Each row is a point. Each copy is the shape, with its points in the same order, turned, moved and blurred by noise. Say if it was mirrored as well.
In the rows, 128 means zero.

Shape (6 x 2):
[[137 144]
 [189 115]
 [150  87]
 [103 110]
 [ 93 159]
 [114 169]]
Copy 1 (6 x 2):
[[122 119]
 [163  74]
 [177 122]
 [146 162]
 [ 96 157]
 [ 90 136]]
Copy 1 is: mirrored
Copy 2 (6 x 2):
[[116 136]
 [ 58 107]
 [ 99  76]
 [147 105]
 [153 155]
 [130 160]]
Copy 2 is: mirrored
Copy 3 (6 x 2):
[[113 142]
 [157 168]
 [165 123]
 [114  95]
 [ 66 114]
 [ 75 138]]
Copy 3 is: only turned
Copy 4 (6 x 2):
[[148 117]
 [196 155]
 [152 176]
 [108 140]
 [113  90]
 [130  83]]
Copy 4 is: mirrored

Shape (9 x 4):
[[114 115 146 113]
 [118 144 111  93]
 [117 170 115 107]
 [ 72 136  51 127]
 [136  81 162 151]
 [ 70 103 130 150]
 [ 82  78 187 112]
 [122 131 129 124]
 [ 96  85 151 105]]
Copy 1 (9 x 4):
[[124 116 129 120]
 [116  74 117 143]
 [ 99  78 118 163]
 [133  75  37 151]
 [156 162 140 122]
 [121 146  75 111]
 [121 147 130  63]
 [124 112 122 143]
 [136 121 121  88]]
Copy 1 is: mirrored
Copy 2 (9 x 4):
[[137 110 147 136]
 [102 142 130 157]
 [ 84 156 150 143]
 [ 38  99 104 144]
 [161  92 137  90]
 [ 97  67 154 117]
 [162  64 182 146]
 [113 129 143 125]
 [144  81 146 152]]
Copy 2 is: mirrored
Copy 3 (9 x 4):
[[132  98 134 110]
 [102 122  99 109]
 [ 89 126 105 128]
 [140 125  36 150]
 [170 110 171 126]
 [160  81 106 153]
 [156  48 151 102]
 [125 122 124 126]
 [154  77 127  95]]
Copy 3 is: only turned
Copy 4 (9 x 4):
[[116 116 102  97]
 [108 156  77 133]
 [100 175  99 125]
 [ 81 127  71 203]
 [144  90 138 106]
 [ 80  90 116 138]
 [ 86  72 107  71]
 [120 135 100 120]
 [ 99  86  85  95]]
Copy 4 is: only turned

Shape (13 x 8):
[[151 122 145  98 103 127 129 132]
 [129  94 110 124 135 129 114 128]
 [147 170 123 132 103 164 113 128]
 [ 96 159 134  86 123 129 104 168]
 [154 102 122 118 107 155 116 130]
 [144 152 133 102  95 134 151 122]
 [136 138 144 202 180 166 159 116]
 [ 89 104 115 105  92 134 147 124]
 [118 119  89  92 137 139 123 114]
 [141 160 139 108 103 123 125 111]
 [153 157 128 102 140 141 224 121]
 [147 165 126 249 171 121 110 127]
 [126 162 103  92 107 130 171 173]]
Copy 1 (13 x 8):
[[126 138 141 122  98 119 121 138]
 [120 110  98 130 140 125 107 131]
 [180 106 160 133 121  94 115 125]
 [119 128 176 128 164  90 114 168]
 [145 104 114 130  98 118 109 145]
 [139 127 166 128 105 118 146 124]
 [211 149 101 186 159 148 103  95]
 [ 95 101 135 168 124 117 139 134]
 [118  84 132 120 149 140 123 135]
 [135 127 169 117 116 111 121 109]
 [166 154 158 142 121 180 189 123]
 [222 157  86 152 184  83  90  57]
 [143 130 162 130 144 113 184 161]]
Copy 1 is: mirrored
Copy 2 (13 x 8):
[[148 140 146 109 110 110 151 147]
 [116 109 111 140 134 109 127 149]
 [142 162 120  85 117 169 118 156]
 [102 162 142  62 169 111 136 144]
 [135 116 135 119 106 139 131 164]
 [136 153 137  99 100 135 164 136]
 [ 87 163 137 186 123 198 100 120]
 [ 95 107 131  89  98 111 149 135]
 [112 111 105 109 140 136 164 143]
 [161 147 126  91 113 132 141 119]
 [109 187 153 137 104 161 217 124]
 [108 204  76 179 127 172  46 105]
 [ 91 184 125  89 109 112 187 149]]
Copy 2 is: only turned
Copy 3 (13 x 8):
[[157 111 138 116 125 115 168 121]
 [138  98 106 117 145 129 128 148]
 [159 150 156 127 115 163 133 118]
 [141 166 112 121  83 106 144 151]
 [161  91 126 115 127 150 148 134]
 [153 143 152 119 136 134 179 125]
 [106 114 210 103 167 149  84 165]
 [109 122 106 123 132 145 184 155]
 [148 138  93  98 150 143 143 154]
 [146 148 142 120 134 125 158 103]
 [158 158 190  89 183 123 191 175]
 [109 125 202 170 168 136  36 133]
 [167 168 141 139 126 122 183 181]]
Copy 3 is: only turned
